Each row is a point. A path goes straight from each point to the next, and from the last back to the first. The post is the endless flat space through its rows: a point in 2 columns, a line in 3, a plane in 4, and so on, so that a path can go around it. How many times does the path go around the post? Going back the other way cancels.
In the rows, zero is written as 128.

Post, 2 rows:
[[131 147 174]
 [ 82 118  80]]
Path (21 x 3):
[[113  89 149]
 [177 119 150]
 [105 137  37]
 [ 95 185  83]
 [ 76 197 192]
 [ 61 123 130]
 [ 74  79 143]
 [102 108 192]
 [117  55 100]
 [121  97  33]
 [148 153  90]
 [ 74 208 100]
 [ 71 148 134]
 [ 43  93 174]
 [129  77 164]
 [139  75 135]
 [174 133 115]
 [104 170  53]
 [ 84 176 120]
 [ 48 159 141]
 [ 71 107 132]]
Times around: 3

Post:
[[160 155  89  91  85  83  93 203]
 [144 140 143 164 143  91  18 137]
 [103 155 143 190 226  59  73 133]
 [101 134  98 188 156  78  66  93]
 [133 125 156  33 119  54 126  89]
 [152 106 211  88   7 105 188  94]
 [127 146 121  74 153 136 116 128]]
Path (7 x 8):
[[115 116  93 114 133  67 122  57]
 [138 164 102  91  88 111 141  56]
 [120 209 184 154 150  72  98 165]
 [ 55 145 108 141  87 114  65 122]
 [129 182 120 159 128  42 119 144]
 [145 150 114 168 120  96  75 124]
 [185  84 217 105 102  85 119 112]]
Times around: 0

Post (13 x 14):
[[130 151  61 108 128 123 104  69 101 138 215 100 185 147]
 [125 129 144 179 121  93  75  99  50 140 172 110 149  97]
 [132 134 106 147  98 181 200 116 193 152  39  72 101  85]
 [128 139 130  86 130 130  66  77 150 112  98 138 152 138]
 [ 96 139 103 134 173 134  87  89 163 171 187 141 108  90]
 [119 160  55 162 184 117  93  89  88  97 161 193 200 120]
 [120 110  70  89  53 154 177 210 228 144  81 147  78 113]
 [136 122 124  15 112 177 233 153 155 194 112 190  85  80]
 [119 114 183 149  85 160 249 135 234 159 109 149  59 171]
 [122 155  97 133 157  34 126  64 135  73 193 120 143  96]
 [117 122  91 125 198  73 143 134 110 151 125  90 122 167]
 [110 148  78 156 135  32  95  60 141 174 146 143 211 119]
 [121 128 160 149 182 114 106 131 134 132 190  94 220  95]]
Path, 12 rows:
[[155 106 122 160 117 115 138  72 179 144 211 144 121 121]
 [175 181 111  88 147 140 152  71 131 155 209 150 137  93]
 [108 184  91 118 156 164  95 156 105 119 198 179 158 115]
 [ 79 145  78 194 161 116 174  90 120 125 102  93 163 131]
 [122 128  82 114 165  89 173  34  43 131 128 105 119  90]
 [ 72 123 125 135 152 136 108  91 153 153 145 108 146 138]
 [143 137  72  88 171 157 141  44 156  59 129 114 161 131]
 [158 116 135 130 153 116 133 108  93 172 120 156 153 128]
 [135 150 134 186 111 143  92 135 108 121 128 143 122  75]
 [ 69 164 145 181 138  69 127 141 141 102 105 116 139 132]
 [ 65 124 104 131 160 144 180  84 163 140 143 101  69 125]
 [ 93  97 103 117 181 142 153  96 156 105 115 140 164 118]]
Times around: 2

Post:
[[126 140  82 139 158  77 100 102 186  75  91 147  76  87 158 150 127  76]
 [ 87 114 115 171 111 137 145 159  58 118 107 123  69 206 138  99  98 218]
 [156 123  80 142 180 147 152 165  99 172  92 129 151 135 183 133 120  87]
 [166 119 161 152  93 115 123 130 127 129 117 118 173 155 226 143 178  97]
 [ 75 152 122  92 163 115 134 102 138  59 111 151  81 110  84  84  93 103]
 [115 140 131 114 103 107 108 151 135 129  91 164 155 120 140 155 103 122]
 [100 162 105 171 155 165  61  69 144 110  88  97  83 106 120  82 136 204]
 [127 147 140 162 152 192 138  89  37 155 187 147 143 103 160 172  95 183]
 [106  93 119 200 141 178 132 143 103 136 157 161 149 180  95 178 112 100]
 [162 138  73 165 164 144 129 210 140 141 178  98 137 134 156 167 135 125]
 [161  92 168 165 126  75  83 146 146 200  90  98 138 195 150 193 135  51]
 [ 95 141 109 117 168 160 102  86 127  80  67 106  85 140 117 153 133 162]
 [116 110  90  70 107 107 138  49 175 176 150 190 119 191 154 171 107 109]
 [115 139 144 154 153  98 102 113  94  95 146 201 224 179 161 166   7  96]
 [142 111  96 152 186 107 136 117 150 173 174 159 137 143 136 190 197 146]
 [110 119 160 125 134 133 130 199 147 129  87 169  95 170 184 122  67 139]
 [112 126  66  98 174 134  71 114 133 143 126 148  72 139 130 142 161 106]]
Path:
[[ 77 133  88 151 182 137 141 164 101 114 149 177 126 147 127 129 116  64]
 [134 145  79 125 176 171 148 126 138 134 125 154 129 142 177 186 104 113]
 [169 151 149 147 173 100 114 113 111  86 116 151  94 167 180 204 108 143]
 [107 101 109 154 140 182 108 131  96 135  81 170  65 103 137 169 107 160]
 [108  73 158  93 147 124 100  94 112 140 132 116 142 172 135 187 109 108]
 [ 96 156 101 162 182 109 120 135 124 141 122 139 179  73  64 166 106 158]
 [103 159 128 123 152 109 119 116 116  88 122 110 123 118 131 143 115 139]
 [ 71 101 140 129 130 189  98 111 103 148 131 112 140 137 104 131 149 154]
 [167  93 124 128 141 150  95  82 174 170 136  75 119 133 107 135 123 117]
 [123 139  75 146  77 156  88  54 119  86 114 179 171 139 151 145 111 115]
 [108 132 107 150 128 160 167 114  94  73 145 214  88 151 129 150  93  90]
 [162  91  82 149 121 154 154 145 135 138 165 146 125 147 121 127 115 134]
 [134  68 123 168 145 158  86 108 145 130 123 138 117 141 178 111  87 119]
 [ 92 104 100 146 181 111 168 161 122  77  93 142 104 137 187 175 118 124]
 [ 77 174 100 168 155 116  95 132  87  85 164 125  85 152 139 193 124 162]
 [127 127 135 175 146 157 122 155 150 155 101 133  89 140 109 148 135  88]
 [177 134 142 174 118 143 109 112 151 156 130 134 144 139 169 151 124 125]
 [153  84 118 154 136 134 141 127 139 112 117 167 152 139 170 153  76 126]
 [ 96 100 121 147 169 131  90 165 143 139  72 155 151 175 135 104  87  92]]
Times around: 2

Post, 17 rows:
[[ 82 163  85 109 157 137 166 134 112 168 164 171  71 151  95 175 146  96]
 [174 122 125 177 133 120  95  59 153 107  94  94 170 160 122 108 175 111]
 [128 152 112 168 161 144 135 155 117 185 112 115 116 121 101 147  83  84]
 [109  87  68 125 160 176 139 170 160 156 108 148  62 168 109 159 129 130]
 [126 130 119 168 114 123 123 131 135 126 107 112 101 119 177 109 165 111]
 [126 149 167 136 129 135 135 133  80 149 136 104 145 128 132 159  71 122]
 [ 97 171 175 178 145 129 161  98 119 140  91 121 221 174 130 103  89  88]
 [125 126 136 114 103  99 109 110 175 109 123 113  96 156 159  70 130 107]
 [160 116 144 121 133 118  88 100 139  89  77 111 221 110 137  92 133  95]
 [144  95 130 153 155 140  91  69 135 119 110  71 159 133 158  34 176 121]
 [116 126 106 154 154 124 210 151 106 132 154 112 139 138 110 140  62  75]
 [133 164 155 118  81 120  83  65 153 113 113  45 249 114 146  80 149 113]
 [146 159  96 133 165 134 104  90 164 101 109  90 129 122 191  82 141 127]
 [ 70 128 132 184 176 147 112 181 118 149 173 146 140 117 116 175  64 135]
 [118 133  54 144 123 136 136 161 117 162 134 207  86 168  93 147 110 140]
 [ 92 154  62 135 123 161 111  94 122 118 121 119  60 133 142 132 139  92]
 [108 149 137 166 148 202 143 189 150 152 174 172  97 139 106 156  85 120]]
Path:
[[129 129 133  77 126  80 152 107 113 113 167  86 137 120 177  97 109  65]
 [101 190 112 124 176 212 105 122 161 175  39  83 210 142 110 180 135  93]
 [137 156 129 100 118 110 124  83 131 161 110  52 113 139 172 107 157  73]
 [113 163  83 161 182 134 174  96 198 153 202 102  88 105 163  85 122  86]
 [102 137  76 218 154 168 150 118 128 142 105 102  95 132 121 211 148 118]
 [132 102 138 136 125 203 112 162 190 148 158 100 102 141 109 125 187 157]
 [105 170  61 197 196 160 134  89 106 153  55 139  85 184 117 168 140  78]
 [109 123 167 169 169 178 113 133 201 115 154 172 132 201 116 119 122 101]
 [ 98 154 115 150 183 192 101 135 110 182  85  53  90 143 134 156 113 130]
 [163 122 122 164 196 135 126 172 126 140 141 153 170 116  71 120  79 166]
 [ 55 147 100 165 173 156 152  57 113 109 144 180 132 138 113 120 119  92]
 [ 79 141 186 189 164 125 147  86 116 132 114 151 116 188 189 145  98  94]
 [122 188 159 163 115 170  77 102 128 160 108 139 135 168 149 140 159 133]
 [ 91 184 209 155 174 109 104  87 141 146 184  25 102 149 157 123 142 128]
 [204  82  66 166 224 167 136  61 140 126  69  68 115 139 109 114 197 130]
 [107 145  75 166 190 141 133  31 149 135 101 102  72 126 159 135 162  76]
 [ 84 104 150 159 135 168  68 124 128 133 138  79 156 103 173 160 112 116]
 [126 165 184 149 151 163 140 121 119 110 162 128 187 182 111 103 100  71]
 [143 129  92 163 141 152 170 111 105 113  66 111 103 175 131  92 125 114]
 [182 146 160 163 129 139 135 119 170 145  60 106  95 112 117  97 158  96]
 [ 86 146 134 121 169 107 162 151 163 150 179 137 138  98 169 165 100 106]
 [ 86 100 121 107 118 116  87 116 106 186 147  80 112 144 167 119 127 139]
 [157 166 171 158 164 127 100  91  79 170 104 165 189 206  92  64 170 103]
 [177 108 143 213 151 231 103 129 198 125 108 101 127 164  98 120 162 133]
 [ 84 184 140 121  57 164 109 186 159 156 122 205  87 126 129 164 141 153]
 [136 203 116  91  86 166 138 115 226 109 192 118 111 157 194 127  69 148]]
Times around: 3
